Each row is a point. A path goes straight from each point to the next, and from the last back to the first. The post is the endless flat space through its rows: a point in 2 columns, a line in 3, a plane in 4, and so on, so that a path can go around it. Count how often the path circles the post. Going back the other way cancels.

Post:
[[ 10 -14]]
Path (21 x 2):
[[  8   1]
 [ -4  -7]
 [-24 -34]
 [  3 -25]
 [ 27 -60]
 [ 23 -16]
 [ 31  16]
 [ -9   9]
 [-14 -15]
 [ -3 -37]
 [  9 -30]
 [ 18 -40]
 [ 36 -23]
 [ 19  -4]
 [ 10  17]
 [-27  11]
 [ -7 -26]
 [ -4 -27]
 [ 12 -31]
 [ 25 -20]
 [ 28   6]]
Times around: 3

Post, 3 rows:
[[ 15  14  10  14]
 [-11 -29  -7  -3]
 [-16   2 -12   2]]
Path:
[[ 19  13  -9 -14]
 [ -4  24 -34   8]
 [ 21 -19   7  33]
 [-15 -25   5  18]
 [-16  12  28   7]
 [ 14 -31  14  -9]
 [ 24  -7  -1  -6]
 [ 11  18 -10  20]
 [-14 -23 -20  13]
 [ 35  23  -1  13]
 [ -3   5  -5  -8]
 [ -9  -5  24 -13]
 [-14 -12  13   8]
 [-13 -27   6  27]
 [ -6   1 -24  28]
 [-26  21  -9  16]
 [-26  15  -6  16]
 [  3 -60 -12   7]
 [  7 -12 -13   6]
 [ 36 -25   9 -17]]
Times around: 0

Post, 7 rows:
[[ 15 -19  -3  -6 -27 -20  -2   0]
 [-12   9   2   8  17  54   3   2]
 [  1  44  20  36   0   9  -7  16]
 [  6  12  -7  -3  19  15   6  -8]
 [ -7  17   2   1 -12 -24  22   3]
 [-18  17 -20   7  -2 -11  -8 -21]
 [  3  12 -14 -12 -17  -7   7   8]]
Path (28 x 8):
[[ 10  15   7   6 -17   0  10 -11]
 [ 22 -15  27  -6 -41   4  21  25]
 [-43  56 -34  -9   3   0 -16 -18]
 [  5  10  10  -2  -8   7 -31  16]
 [-41  29  14  10 -16  -1  13 -14]
 [ 27  17 -25 -24   7  -3   2 -22]
 [ 10  19  11  18   6  11  30  13]
 [  6  17 -17   7   5  -9  -3   7]
 [-12   3 -24 -13 -26  16 -12  21]
 [-25  22  -2   1   6 -11 -13 -13]
 [ -2  36  15   0  19  12  28   2]
 [-15  16  22   9 -12  12  59  -1]
 [ 10  14   7  23   6  35  13 -11]
 [-18  -1  40 -21 -19   1  60  -2]
 [-16 -13  20  24 -22  14   3  -7]
 [-17   5 -27  10 -24   5  -5  -8]
 [ 42  20   8  37  -3 -10 -14  31]
 [-30  22  -3  17  -3  -7 -14  20]
 [ -6  21   6 -22   1   4   4  19]
 [ -4   2  26 -12 -23   0  13   0]
 [  3  14 -15 -26 -13  29  18 -10]
 [ 42  55  28  46   9  -5   6  23]
 [ -1  16 -19  22  11  32 -14  16]
 [ -5 -25  20  -2   3  -5  32  23]
 [ 18  10 -11  -7  19   4 -18 -11]
 [-37  26   2  -3  -3   3  32  47]
 [-36  25 -28 -23 -12   5  11  12]
 [-27  -2  20 -15 -12   3  16 -10]]
Times around: 3

Post, 8 rows:
[[ 20 -13   2 -24 -10 -24  43   8 -27]
 [-17 -24   8   5  14  18   0  -3   0]
 [ 35  21  -8   5  -2  14  20  34 -18]
 [  4  19 -14  -2   3  12  -9 -27  14]
 [ -6  30  18  10   4   2  13  16  13]
 [ 17  -2 -34   6 -22   5 -21  -3  12]
 [ 51 -11 -11 -10  13  -6 -30  -9   0]
 [-20  16   5  25 -14 -10   8  -2  -8]]
Path:
[[-18  15  27  15   0   8   7  23   1]
 [  0   1   3   6 -10 -23 -18  -1   7]
 [ 23   5   3 -31   6  22  33   3  -4]
 [ 36  20   7  13   0   0 -36  -2   8]
 [ -9   6  -6 -43   9  19  10 -18  27]
 [ -3 -11 -28   3 -10 -17 -34 -12  37]
 [  7  40   2   0  23  53  34  22  25]
 [-14  24 -13  -1   5  55  15 -28  24]
 [  1  16   5  11  -9 -28  14   1  23]
 [ 11  30 -18  23 -13 -32  -9  12 -15]
 [ 36  -9  23   7  19 -11  -9  53 -26]
 [-23  31 -18  22  21  20  19  -8  14]
 [-30 -22 -38  25   2  29  -7 -13  19]
 [ 52  10 -34 -17 -19 -40 -17  12   4]
 [ 31   8 -32  27  11   1 -17  18 -11]
 [ 60   0 -28  21 -39 -13   6  18 -30]
 [ 59  40  18 -36 -11  16  27  22   9]
 [-21  50  -7 -23 -36 -24  43  -6  -8]
 [ 12 -16  -2  13  37   1 -19  11 -23]
 [-13  -6  15   7  16  29  14  37  28]
 [ 49   0 -14 -13   5  20  -2   6   2]
 [ -3 -29  17 -10 -15 -16  -6  -9  -6]
 [-17   2   2   1  17   7  -9 -18 -31]
 [ 12  -5 -21  12 -12 -30 -14   2 -15]
 [ 20   1 -13  28   0   3  -9   8  -6]
 [ 43  18 -40   7 -22  29   4 -10   3]]
Times around: 3

Post:
[[-18  -9  -1 -20  14  10  -6  -9   9  14  15  -1]
 [  5 -35 -26   0  28  15  32  17 -10   7   8  12]
 [ -2 -15 -10  11  -1  13  18  -8 -18  17   9 -26]
 [-13  -3  -7  -9 -28   6   7 -33  22  21 -22  -5]
 [-14  15   4   6  31  -3   4  -8  16  25  16  -3]
 [ 20  11  -1   0  -7   5  -6  12 -25  36   0 -15]
 [  9 -15 -12   4  11  11  23   6  -3 -13   4   5]
 [ 16 -44   0 -12  15  -5   6 -11 -12   8  11   3]
 [-16 -10  -9  -1   1  -6   7   4   5   0  18   9]
 [-11 -22  -8   3  16   8   4 -16 -28  22 -25 -11]
 [ 12  22  24 -15 -25  -3  19  20 -12  17   0   9]]
Path:
[[  5 -34 -38  -1  19  35  15 -21 -10  -3   7  -2]
 [-35   0 -12  -8  -4 -14  -5   0 -11  10   9  12]
 [-17  18  -4  18 -12 -20  16 -15  -3  37   1  -1]
 [ -9  24   6 -10  -6 -15  -8  10   2  15  16   2]
 [  1 -22  15 -28  19  -8  -4   9 -27  12  13 -23]
 [-55 -29 -17  -8 -28  -8  -7  -5   8  -7 -10  13]
 [ -4 -38 -39  27  34  27  17 -13   2  50  -4 -35]
 [ -2 -21 -31  12   0   3  30  -3  28  11  -9  26]
 [ -1   7  13  17  10  -4  37  -1 -19 -22 -14  40]
 [-10 -24 -14 -15  26  18 -34 -45 -26  51  -5 -16]
 [ 42 -11 -22  16  25  30   4  18 -13  28  -1  11]
 [ 32  -3  -4  34  -9 -15  39  -8   9  -8  16  19]
 [-45  -9  -3 -17 -12  -3   5  -6 -18  -9  -9  12]
 [ 33   9 -21  14   7  -9  21  -2 -10  21 -26 -17]
 [-26   7  35 -27  20 -15  -3  24 -21   5   0  18]
 [-60  24  29  -3   3 -29  -2  21   5  -3   3  49]
 [ -9 -37 -13 -17  -3  -1  -9  -4 -16  18  -1  16]
 [ 45 -13   2   7  -7   3  10   6 -39   4  10   7]
 [-14 -43 -25 -38  -3  23  17  -7   2   0  -2  16]
 [-57 -12 -31   2   6  -8  18 -42  20   4 -48   6]
 [ 10 -17  15 -20  -6  -5   7   6 -11  -2 -13  -9]
 [-19  -2  11 -15   5  19  38  17  10  47  11   3]
 [  0  20  28   1  44  -3  30  -5  12  27  -1  20]
 [ 16 -14 -15   7 -19  17  44 -18  -1  24  15 -17]
 [-29   3  -3  -9  42  -9  27 -15  -6  16  -9   4]
 [ 13 -11 -21  13   5   0  35   9  -5   5 -28  10]
 [ 35 -21   0  -6  43  17 -20  12 -17  54  -2 -16]
 [  5  -6 -22   8   6  15  -1  21 -15   6   6   6]]
Times around: 4

Post, 17 rows:
[[ -2 -12  -5  -2  -5  -7   1 -19 -19 -11  14 -26   8   1  24  10   1   2]
 [ -1  26 -14  -4 -14  11   8  -2  -9 -25  27 -35   7  17  -1  -1  18  -1]
 [  2   0  33  -5 -27  17 -13  -3 -19  -5 -11  15  14  16   5  -9  16  12]
 [-11 -33  29  17  -7  -4  24 -14  -1 -19   3  41   8   0 -12 -41 -20  10]
 [  2  11  15  28  14  17   4   9   8 -18  11   7  27  -6 -17  14  -5 -30]
 [ -6 -27   1 -19 -18  50  -4   4   1 -25 -15  20  30  -8 -21   0   7   9]
 [-40 -41   3  22  10 -23  -1 -17  27  -2   0  13   1 -31  16 -11   7 -17]
 [-13  -6   2   4  -3  -4  25   7 -11   4   4 -16  -3 -43  -5  17 -10 -21]
 [  7   6  12 -20   5   3  -7 -10   8  -3  13 -26   8   1  -8   9  -7 -17]
 [ -2  -9   5  15  10   7 -25 -24  19 -22 -11  -9  18 -17 -17  -3  11 -26]
 [  9  26   4  24  23   1 -20  26 -11  14  21 -28  19  -7 -14  17  -3  -8]
 [ -3  11 -20   8   4  16  -2   8 -15  -3  20 -12 -24  -9  18   5 -10   6]
 [ -2   2   3 -16 -40   4   2  -1 -21   0 -31  33  17  16   1 -26 -16  14]
 [-19  -5 -11   9  10  13  20 -20  -5   2  24   8  -3 -23  -7  15   7  10]
 [ 16  -5  -7  -8  10 -17  -8  15 -45  -1  -4  22  17   4   7   8   9  10]
 [ -7  -1  31  23  18   1 -18 -14  16 -16 -31 -13  24  17  -7   8  12  -7]
 [-27  22   9 -30   0  44 -16 -13   7 -43  -3   8  17  -6 -22 -30 -12   5]]
Path (30 x 18):
[[-40  18  -2 -37 -10   3 -20 -15  11   5 -29  11  22  -2 -18 -16  -1  31]
 [-11  14 -29  27  27   4  -2   0   4 -27  -4 -35   2  17  -5  15  -2   7]
 [ -4  35  11  19  -4 -12 -14  -5 -28 -41 -25 -13  11  -5   1   1  11  10]
 [ 17   8   4 -17  38 -37 -16 -20  -9 -22  17   2  25   3  18   6  -7 -21]
 [-17 -14   6 -24  20 -35  -9 -41  11  10  18  10   0 -17  18 -13 -10 -13]
 [-20  -8  -9 -41  37  -5   3 -53 -13  -7  -2  25  19  -3 -28   6  23   4]
 [-10   4   6 -11 -17  47 -20  -3  15   4 -15   5  17  16 -12 -14   2  -7]
 [ -2 -53  26  31   1   2 -10  -6  15  -4 -12 -22  16  -7  16  -7  15  -6]
 [-23   7  15  30  -5  35  10 -29   7 -27   2  30  24  -7 -28 -23  14 -14]
 [-25  15 -46 -18   6  -2  18 -15 -30 -28  -3 -27  10  -1   7  19   0   6]
 [ 14 -29   2  13 -15  15   4 -17   0 -60   0  46  10  14   0  -9   7 -17]
 [  5 -10   8  15  -4 -40  27  -3  26  18  36   0   7 -19 -26   3  16 -34]
 [ 16 -26  -4 -26  -5   9  -8 -19  17   0 -22   6  14 -23  -7  -4  -4  -9]
 [-24   0   4 -16   5  16   2 -11  13  15  27  -6  25  -1 -10 -16   1  -7]
 [ 18   3   9  -6 -11  32 -16  46  -9  12  22 -20  52  19 -24  10 -16  -7]
 [-16 -31  43  22 -30  20  -4 -16  12 -55  30   2  15  -6 -20 -59  -2 -14]
 [ 32  14  18 -36 -33 -17  -3 -29 -22 -31 -12  -5 -16  15  -7  -4 -11  -8]
 [ 14 -33  29   0 -24  16   5 -24  -3 -31   9  -9  24   8   4 -16  -1   8]
 [ 19  -1   6  -5 -22  20 -17 -21 -17 -11  43   1  -7 -30  18 -11  16 -32]
 [  5 -35   2  49 -16   3  25 -20  22 -21   9  -1  11   6 -14 -19   9 -35]
 [  4 -50   2   8 -17  43 -22 -26  16  14  22  10  -2 -26 -20 -22  26   5]
 [-11   2  -3  38   8  17  39   5  28 -21  15 -17 -12 -52 -30  -8  20 -25]
 [ 18   6 -11  14  14 -14  -1 -17  22  -3 -24 -51  18   5   6  14 -23   0]
 [  6 -14  -8   6  11  42  -4 -13  22 -31  37  -3  22  12  -9   3  21   1]
 [  6  -8   2 -30  33  33 -29 -40 -19   3 -25  21  26  23 -11  10 -11  18]
 [-16  -4   2  -1 -14  -1   6   7 -36 -25   4   8 -29  -6   9 -17   7 -12]
 [ 18  18  -3 -23  -6   3  15 -10   8  -3  12  -6  -1  52 -18  19  15  19]
 [  7  14  -5   0  24 -27  13 -25 -21  -5  -9 -10  31 -15 -18  15 -31   4]
 [-26 -24  22  -2 -51  24  49 -15  39 -27  13  12  27 -31 -15 -18  27 -31]
 [ 15 -31  15   2  -9  -3 -12  -9  18 -13   1 -29   9  -9 -17 -22   2   3]]
Times around: 3

Post (17 x 18):
[[-24  -1  23  14  18  10   5   8  37 -34  17   5  16  -2  -5 -13 -13 -20]
 [ -3  -8  16  -1  -7  -7   9  -9  22  10   3  -6  20  -5  22  -6  20 -16]
 [ -3   6 -10 -44 -48 -10   6   7 -32 -19   0  -4 -10  24   3  -3 -13 -22]
 [ 15 -10  -1  28  27 -16  23  15  13 -55   8  10 -16  28  12  13  -9   2]
 [ 33 -21   3 -10   6 -12  -6  23   4   1   8   4   6 -21 -26   1 -16 -19]
 [  4 -25  -2   0  11   0 -18 -21  15   8  -6  31  -7  16  12  -2 -16  10]
 [ -3  -2  10 -13 -20   4 -33  16  16 -16   6 -14   7  52 -18  -6  -1   5]
 [ -5   0  16  10 -13 -12  -2  11 -10 -14 -10  27   6   3  28  16 -18  -3]
 [ 12  22 -10  15  32 -32  21   2 -11  -4   9   2 -16  20 -10  26  23 -16]
 [ 38 -28 -21  28  15   6   0   4 -16 -33  17  12  36  -5   0  28  -3  31]
 [-23   4 -14   5 -14 -12 -21  17  10   1 -12  -4  -1   7 -22 -21  16 -18]
 [-46   6  14  -2 -13 -16 -19  23  -6  -1   3  -9 -12  24   8 -21   0   8]
 [ 10 -12  19  11 -19   3  11 -21   0  -5   0  12  24  -5   9 -10 -24  12]
 [ 28   1   9   1   4   1   2  -9 -17 -23   1 -19 -16  -2  -9  55  29   6]
 [  6 -10   8  22  15  19   1  21 -19 -11  -1   4  15  10  -7 -13  26   7]
 [-17   8  17 -43 -41  -3  -3  -5   8  -1 -26  13   8  20  10   5  -5  27]
 [ 11 -15  -2  -9  23   2 -22  -7 -15  16 -33 -10  29 -13  16   9 -14   3]]
Path, 30 rows:
[[ 11  18  16   2   2   9   1  43  -7 -31 -27  26  -9  16 -18  37 -12  14]
 [-11  -9   4  15   8  21   1 -34  -5  -2 -31  11  -4  25   3  -8 -32  -8]
 [ 46 -17  11  12  26 -26  17   1   6 -26  -6  46   3  25 -24  29  -6  22]
 [  0  -3 -11 -23 -21 -11 -11   0 -26 -31 -10  -3  19  -5   7   8  -5 -23]
 [ 25  -6 -21 -17  -8   0 -16  32  -9 -18 -40 -10  21  16   7 -18  27   1]
 [-24  17 -10  -9 -12   4 -11  33 -25   7  -4   2  25   0   2  -3  -4  10]
 [-24  11   4 -19 -23 -16   0  40  29 -25  14  -9  17  -6  15   8   4 -21]
 [ 28  -3  14  18 -12  16 -12  24  17 -53  16 -27  21 -15 -20  28  27 -13]
 [ -6  14 -38   3   7 -38  -3  24   6  -3 -35  44   9  30  24   9  37 -32]
 [ 21 -12  -1  20  -6 -25 -10   6  26 -17 -18  -4 -30   5  -5   9  16  -8]
 [ 12 -20 -10  19  -7  -5  -6  26  20  -2   8  60   3  -3  -7  -5  -4  21]
 [-33   0 -12  -7 -24  14   2   7  16  -6 -14   9 -11   9  -2 -11   7 -24]
 [ 16 -39  11  42  41   9 -11  23  -5  -2  12  -2  38  28  28  -8 -15  30]
 [-22  12  10   7  11  -2  -4  -7 -29 -22 -27 -15 -33  28  -8  20  25 -30]
 [ 37  -9  -2  -2  -2 -18   1 -14 -34  13  -3  -2   6  26  -6   3   9   0]
 [  7   1 -15   4   0 -14  -5 -37  11   1  -4  17  -3 -21 -21  17   4   2]
 [ 41 -16  52  -3  27  18 -25  22  39  14 -35  24 -11   3   2  10  10  -5]
 [ -1   1  19   0 -12  17 -19  10  -5  -7 -15   9 -12  17  -9   8  -2 -22]
 [ 27 -29  -3 -11 -27 -26   2  14  26   1  18  13 -18  14  -5  25  20 -33]
 [-24 -22 -11  31   1 -11  -4 -50   5 -43   9 -19  11   8  15  16 -14  10]
 [ 55  -9   8  -1  -5 -34  -4  21 -36 -12 -19  10  37   0  32  20  -4  -3]
 [ 22  24  22  -3  46 -20 -12 -11  18  34 -17   1   6  14  26  24  10 -52]
 [ 41  16 -14 -15  -3  -8   7  20   6   9 -29  27  -3  11 -19  18  20 -31]
 [-34 -14 -44  14  29  27   2  -9 -15 -12 -13  18   9  -1   8   1  -5   4]
 [-17 -13  11 -12  -3 -25  14 -14  11  -1   9  18   1   4  17   8 -34 -17]
 [  6 -31 -13   9  -5 -21 -18  19 -20   3  18   0  44   8 -13 -41 -12 -18]
 [-17 -22  18 -38 -25  -3  10  -2  26 -17   7  48 -20  10  20 -29  18  10]
 [ -5  -9 -17 -21 -10 -32 -21  42   7  19  20  24  38  -2 -11 -41 -11   8]
 [  8 -17  -6  -1   0  -1 -21  34  28 -45 -11  47   8   6   1 -17 -17  21]
 [  0   7  -1 -18  -4  18  -6 -12  -7 -12  -6  20 -18  12 -35 -17 -22  23]]
Times around: 4
